Rows are points. The window is the flat piece filled in between its corners: a triangle in 3 columns, a solid with four corners in 4, and so on. A path goes straight from each point to the next, and from the last back to the first. After which points does the path pass through the window?

Window:
array([[ -1,  13, -28, -28],
       [ -7,  18,  -8,   3],
       [ 28,  14, -25,  -3],
       [ -5, -60,  29,  36]])
Path:
(1): [-21,  -6, -50, -12]
(2): [ 21,  24,  -4, -28]
(3): [ 0, 12,  7,  3]
(4): [ -8, -16, -13,  18]
(5): [  9, -38,  -8,  31]
(6): [-18, -27,  39,  14]
(7): [ 10,   0,  13, -16]
(8): [-15,  19, -19,  17]
Through the window after points: 1, 3, 5, 7

Window:
array([[ 11,  19, -33,  20,   6,  10,  38,  -4],
       [  8, -16, -30,   7, -18,  -2, -31,  21],
       [-13,   2,  13,  27,  -4,  13, -19,  -5],
       [ -6,  12, -26,  10,  18,  12,  -3,   5],
       [ -7,  -1,   0, -32,   5, -54, -15,  25],
       [ 10,  13, -29,  14, -11,  16, -57, -17],
       [-28,  27, -23,   8,  -3, -12, -18,   0],
       [-23, -29,  16, -21, -12,  33,  -7, -13]])
Path:
(1): [ -4,   0, -24,  20,   0,   0, -30, -11]
(2): [-12,  25,  -9, -21, -20,   4, -16,  28]
(3): [ 14,  12,  17, -11,  -9,  32,  -4,  10]
(4): [-29, -20, -28,   6, -10, -11, -19, -10]
(5): [-24,  -2,   0, -18,   7, -29, -34, -28]
(6): [  7,  -5,  -5, -20,  -6, -13,  13,  60]
(7): [  0,  10,  -5, -17,  -4, -25, -15,  18]
(8): [-29, -24, -10, -18,  23, -51, -19,   6]
Through the window after points: 1, 5, 7

Window:
array([[ -4,  -2, -41, -37,   8,  26, -30,  10,  41, -57,  -8],
       [ 19, -14,   6, -16,  17, -29,  15,  19, -19, -20, -26],
       [ 14,  43, -47,  24, -35,  17,  -2, -12, -35,  38,  -6],
       [-20, -14, -32, -16, -27,  24,  15,  12,  14, -16, -41],
       [ 33,  11, -11, -13, -19,  -6,  35, -19,  39, -27,   3],
       [ -8, -18,   0, -18,  58, -21,  -4,   9,  -2,  14, -11],
       [ 39, -11, -29,   7,  43,   3,  38,   5,   1, -20, -28],
       [ 39, -15, -16,  -4, -22, -28,  34,  55,   8,   8,   3],
       [ 22,  22, -25,  -4,  27, -32,  31,   1,  19, -24, -26],
       [-51,   9,   8,  16,  -6, -16, -35, -13,  24, -46,  15],
       [ 16,  26, -11,  12, -24,  24,   7,  19,   0,  13, -32]])
Path:
(1): [-23,   2,  -1, -23,  -5,   9,   7,  30,  -4, -18,  13]
(2): [ 19,  -2, -13,  28,   0, -39,  -7, -10,  27, -18, -22]
(3): [ 35, -17,  -3,   5, -12, -29, -17,   8,  -3,  31, -51]
(4): [ 10,  18, -21,  -7,   7,  -2,  27,   4,  -3, -25,  -2]
(5): [ -7,   8, -11, -18, -19,  13,  36,  13,  20, -47,  11]
(6): [  7,   6, -13,  29,  15, -22, -60,  -5,  -9,  32, -50]
(7): [ 31, -12, -26, -17, -17,  -6,  14,  -1,  28, -28, -37]
(8): [  4,  24, -14,   4, -11,   5,  15,   3,  10, -15,  10]
(9): [ -8,  16,   0,   2,  -6,  35,  26,  25, -10, -24,  -7]
(10): [ 14, -20, -31, -15,  11, -32, -23,  -6,  20,   7, -21]
(11): [  3, -13, -22,   9,   4,  -7,  -6,  -3,   8, -13, -46]
(12): [ 11,  50,   4, -27,  16,   2,  29,  16,   1, -17,  32]
Through the window after points: 1, 3, 5

Window:
array([[  9,   2, -26,  14, -60, -13,  -8,  13,   8, -32,   0, -11],
       [-43,  26,   6,  12,  27,  22,   7,  -4, -25, -10,  -9,   5],
       [ 13,  25,   5,  -1,  -6,  -6,  18, -22,  21,  14, -12,  -5],
       [ -5, -20,  26, -13,   1, -12,   2,  24, -31,  12,  27, -36],
       [  5, -32,  38,  -7,  -4,  -6,  21,  15,  16, -11, -29,  -1],
       [ -3,  22,  -1,  -8, -20,   4, -19, -23, -41, -20, -57,   4],
       [-31,  -8,   1, -35,  25, -24,  -9,  -1,  -1,  20, -33, -24],
       [  3,  13,  -5,  -8, -32,  18,   5, -15,  10,  30, -16, -15],
       [-22, -13, -19, -26, -23, -11, -18,  -4,  -6, -43,  13,  -1],
       [ -3, -42,  -4,  10, -40, -14,   5, -19,   1,  -1, -28, -53],
       [  3, -14, -13, -19, -14, -42, -13,   7, -30,  12,  20,  27],
       [ 27,   1, -33,  -7,  10,  15, -17, -21,   1,   4,  -3,  19]])
Path:
(1): [  4,   6,  -6,  -9,  -1,   3,  28,   2,  -6,   1,  -8, -12]
(2): [ -8, -11,  14,   4, -32, -13, -32, -26,  10,  11, -13, -19]
(3): [ -7,  -3,   6,  17,   2,  24, -53, -14,   0,   6,  15, -35]
(4): [  8, -12, -10, -16, -28, -30,  55, -11,   3,  -3, -43,   1]
(5): [ 18, -19,  -6, -35,  20,  -4,  35,  23, -25, -35, -21,  -8]
(6): [-16,  11,   6,  13, -21,  -1, -28, -22,   5,  26,  12,  -6]
(7): [  7,  -1,  11,  -4, -15,  -9, -29,  -8,   2,  -4,  -5, -11]
(8): [-11,  -1,  -5, -19,   0,  -2,  17,   9, -19,   7,   3,  -1]
Through the window after points: 1, 3, 5

Window:
array([[ 15,  54,  36, -11,   4,  -8, -13, -29,  10,  -6, -25,   1, -21,
         -8],
       [ 22,  18, -37,  28,  17,  26,   8,  -1,   0,  10,   5,   2,   4,
         -3],
       [-11,  12,  13,  17,   2,  23, -25, -28,   2,   4,   1,   3,   4,
         27],
       [ -8,  -9, -11,  -3, -20,  34,   6,  11, -22,  -9, -17,  -6,  19,
         -7],
       [-16,  -1,  13, -39, -10,  -3,  10,   2, -38,   8,  -9, -13,   4,
         31],
       [-28,  -1, -25, -18,  18,  -9, -11,  12, -11, -10, -15,  -9, -10,
         -7],
       [ 27,   9,  -6,   8,  -2,   6, -24,  -4, -17, -13, -25, -14,  23,
         24],
       [ 14, -11, -20,  11,   6, -28,  32,  -8,  29, -21,  -9,   9, -12,
        -10],
       [ 26,   4,  -7, -19,  -2,  11,   8,  -7,  36,  19, -10,  12,  -2,
        -22],
       [ -9,   4,  11,  -7,  50, -10, -14, -10, -41, -40, -25,  -2,  28,
         21],
       [ 37,  27,  58,  29,  -1,  14, -30, -11, -10,  31, -13, -18, -16,
          1],
       [-25,   9,  -8, -11,  28,  24,   6,  29,  -3,  -9, -34, -29,  -4,
          8],
       [ 28,  -2,  -3,  -5, -17,  10,   9,  -3,   2,   5, -45,  60,   1,
          2],
       [ 29,  28,  15,  -1,  25,  16, -18,  14,   0, -10,  25,  13, -21,
         14]])
Path:
(1): [  8,  -5,  -8,  -6,  11,  26,  12, -28, -18,  12,  -2,  -9, -20, -13]
(2): [  3,  10,   2,   0, -12,  16,  -9,  24,  -2, -15, -15,   5,  20,   7]
(3): [-12,  36,   0,  -1,   8,  -2,   6,   0, -10,  -1,  -9,  17,  14,  13]
(4): [ 32, -24,  -6,  11,  25,  18,  -9,  -3,   4, -14, -14, -24, -16,  -6]
(5): [ 13,   9,   7, -22,   3,  12,  -2, -28,  -2, -14, -25,  -8, -20,  10]
(6): [  3,  24,  12,   2,   1,  -8, -12,  10, -18,   6, -10,  -2,  18,  11]
(7): [ 10,  32,  13,  14,  16, -21,  -5,  30, -28,   8,  -3,  -8,  39,  -1]
(8): [ 11,   8,  -2,  -1,   8,  13, -11, -11,   5, -10, -20,   2, -12,   1]
(9): [  9,  -3,  -8,  -6,  23,   9, -24, -25, -15, -27, -20,  -8,  -4,  21]
(10): [ -2,  18,   7,   5,   0,   0,  -2,   9,  -6,   4, -12,   0,   4,   4]
(11): [  6,  31,   9,  -2,   1,  -1,  -1,  13,  -9,  -1, -16,   2,   5,   0]
(12): [  3, -31,   2, -19,  15,  23, -19, -28,  -7, -15, -11,  -7, -15,  23]
Through the window after points: 1, 3, 5

Window:
array([[ 13, -37,  22, -20,   9,  11,  -1,  -9,   6,  -8, -22,  -6, -13,
         -1],
       [  6,  20, -10,  11,  10,   6,   2,   1,   1,   9,   2,  14, -16,
          6],
       [-24,  15,  13,  10,   1,  -1,  12,  -3, -11,  -4,   3, -10,  10,
         22],
       [ 14,   4,   0,   6,  -7, -13,  15,  27,  -9,  -9,   0,  18,   9,
         -8],
       [-14,   9,   6,  -2,  -2,  10,  -4, -25,  -1,  -7,  -3,  13,  -1,
         -7],
       [ 29,  17, -21,   8, -10,  -1,   8, -12, -16,   6,   5,   2, -16,
         -9],
       [ -1,   7,  -4,   4,  17, -12,  -8, -15,  -1,  -2,   7,   0, -14,
        -18],
       [  7,  10,  15, -15,   8,   2,  -4, -10,  13,  -3,  23,   8,  -9,
          3],
       [ -5,  13,  14,  23,   2,   9, -19,   8, -16,   3,  -7,  -1,  13,
          6],
       [  6,   1,  21,  -6,   9,  20,  29, -10,   0,  -6,   8,  16,   5,
        -23],
       [  8, -22,  -7,   8,  -2,  -6,   4,  -3, -19,   9,   2,   9,  -2,
         -4],
       [ 14,   8,   3,  -1, -20,  60,  20,   9,  -4, -15,  13,   4, -30,
        -24],
       [-10,  -1,  -5,   4, -21,   1,   3,  -5,   2,  22,  -5, -18,   7,
        -10],
       [-14,  33,  14, -31,   2,  -1,  -9, -10, -14,  36,   6,  -2, -24,
          5]])
Path:
(1): [  5,  16,   4, -13,   3,  15,   4,  -4,  -6,  -1,   5,  -1,   1,  -4]
(2): [  4,   4,  -8, -11,   8,  18,  -6,  -7,   2,  -4,   1,  -4,  -3,   1]
(3): [  5,   5,  26,   7, -17,  -8,  15,  -9, -13,   6,   6,  14, -14, -16]
(4): [  7,  15,  20,   5,  -3,   8,  13, -13,  -2,  10,  10,   7, -19, -16]
(5): [ -1,  -3, -12, -10,   5,   5,   4,   0,  -7,  -4,   1,   5,   0,   1]
(6): [  8,   3,  -5,  -6,  17,  10,  -7,   3, -19,  12,  -2,   2,  21,  -5]
(7): [ -7,   7,  15,   4, -11, -10,   6, -13,   7,   2,  -1,   1, -25,   3]
(8): [ -2,  -9,  25,  18,   0,  -1,   5,  -3,   4,   4,  10,  23, -16,  -9]
Through the window after points: 8

Window:
array([[ 20,  -2,  21,  27,   2,  25, -27,   9,  21,  -8, -26, -11,  22,
         32],
       [-27, -25, -22,  52,  -1,   7,  -3, -18,  19,  15,  50,  17, -50,
         10],
       [ -6,   2,   9,   4,  21, -28,   7, -11, -12,  -5,   6, -31,  -5,
        -34],
       [ 11, -23,  22,   7, -50,  26,  -9,  11, -20,  21,  49,  -6, -30,
        -32],
       [-14,  22,   9,  18, -22,  17, -16,   1,  32, -31, -32, -23,   0,
         30],
       [ -3,  27,  -7,  15,   2,   9, -30, -30,   1, -26, -14, -11,  29,
          4],
       [ 13,  32, -13,   9,  -2,  -9,  10,   5,  18, -17,  -8, -16,  35,
         10],
       [  7, -10,  -2,  15, -12,  21,  -1,   2,  10, -33, -39,  15,  12,
         12],
       [-26,   9,  -6,  -3,  23,   1,  20,  -5, -41,  -6,   7, -23,  15,
         10],
       [ -5,  28,  37,  24,  -8,  20, -15,   5,  23, -28,  -5,  22,   9,
         18],
       [ 30,  -4,  19,  18, -38,   7,  -6, -11, -18,  24,  23,  10, -54,
          1],
       [-31,   0, -13,  -2,   3, -45,  -8,   5, -35,  17,  10, -11,   9,
        -14],
       [-12,  11,  15, -23,   0,   4,  -1, -22,  17,   0, -12,  -6,  27,
         11],
       [ -5, -23, -35,  18,  15,   2, -28,   5,  18, -20,  46,  16, -60,
         24]])
Path:
(1): [ -6, -10,   4,  32, -22, -27,  22, -33,  -7, -27,   0, -16,   5,  34]
(2): [  1,  10,  -4,   3,   7,  19, -19,  12,   9,  -5,  -8,   4,   4, -16]
(3): [ -4,   8,  -1,  27,  -4,  25, -20,  23,  -3,  26,   5,  10, -14, -11]
(4): [  4, -13,  12,  -1, -31,   4,   1, -24,   8, -33,  19,  -8,  -5,  22]
(5): [ -3, -18,   2,  32,  -1,  -3,  11, -21, -10, -18,  15, -13,  13,  17]
(6): [  0,   8,  -3,   0,   2,   2, -17,   5,   5,  -3,   3,   1, -27,  -7]
(7): [ -3,  12, -14,  11,  15,   3,  -1,  25,  10,  14, -20,  -9,   0, -11]
(8): [ -4,   4,   7,  13, -25, -13,  -8, -28,  -5, -32,  26,  -2,   9,  26]
(9): [-17, -19,  -1,   2,  -3, -45, -10, -22,  -6, -10,  11, -28,  32,  29]
(10): [  4,  39,   6,  16,  13,  40,   2,   6,  -1, -11, -13,  -2, -26, -37]
(11): [-11,  -2,   7,  -6,  13,  23, -11,  10,   8,  24,  -6,  13, -27,  -1]
(12): [ 13,   0,   5,  20, -19,   1,  -9,  -8,   1, -14,  14, -11,   0,  13]
(13): [  3,   1,  18,   2, -13,  -2,   0,  -9,  12, -24,   7,   2,  15,  19]
(14): [-15,  24, -19,  -1,  20,  10,  -7,  -4,  -1,  21, -21, -24,  14,  -4]
(15): [ -7,   5, -16,  26,  15,  27, -38,  17,  14,  28,   5, -22, -22, -21]
(16): [ -6,  -4,   8,   4, -13,  -6,   7, -11,  -1, -24,  15,   0,   2,  13]
Through the window after points: 1, 5, 7, 9, 11, 13
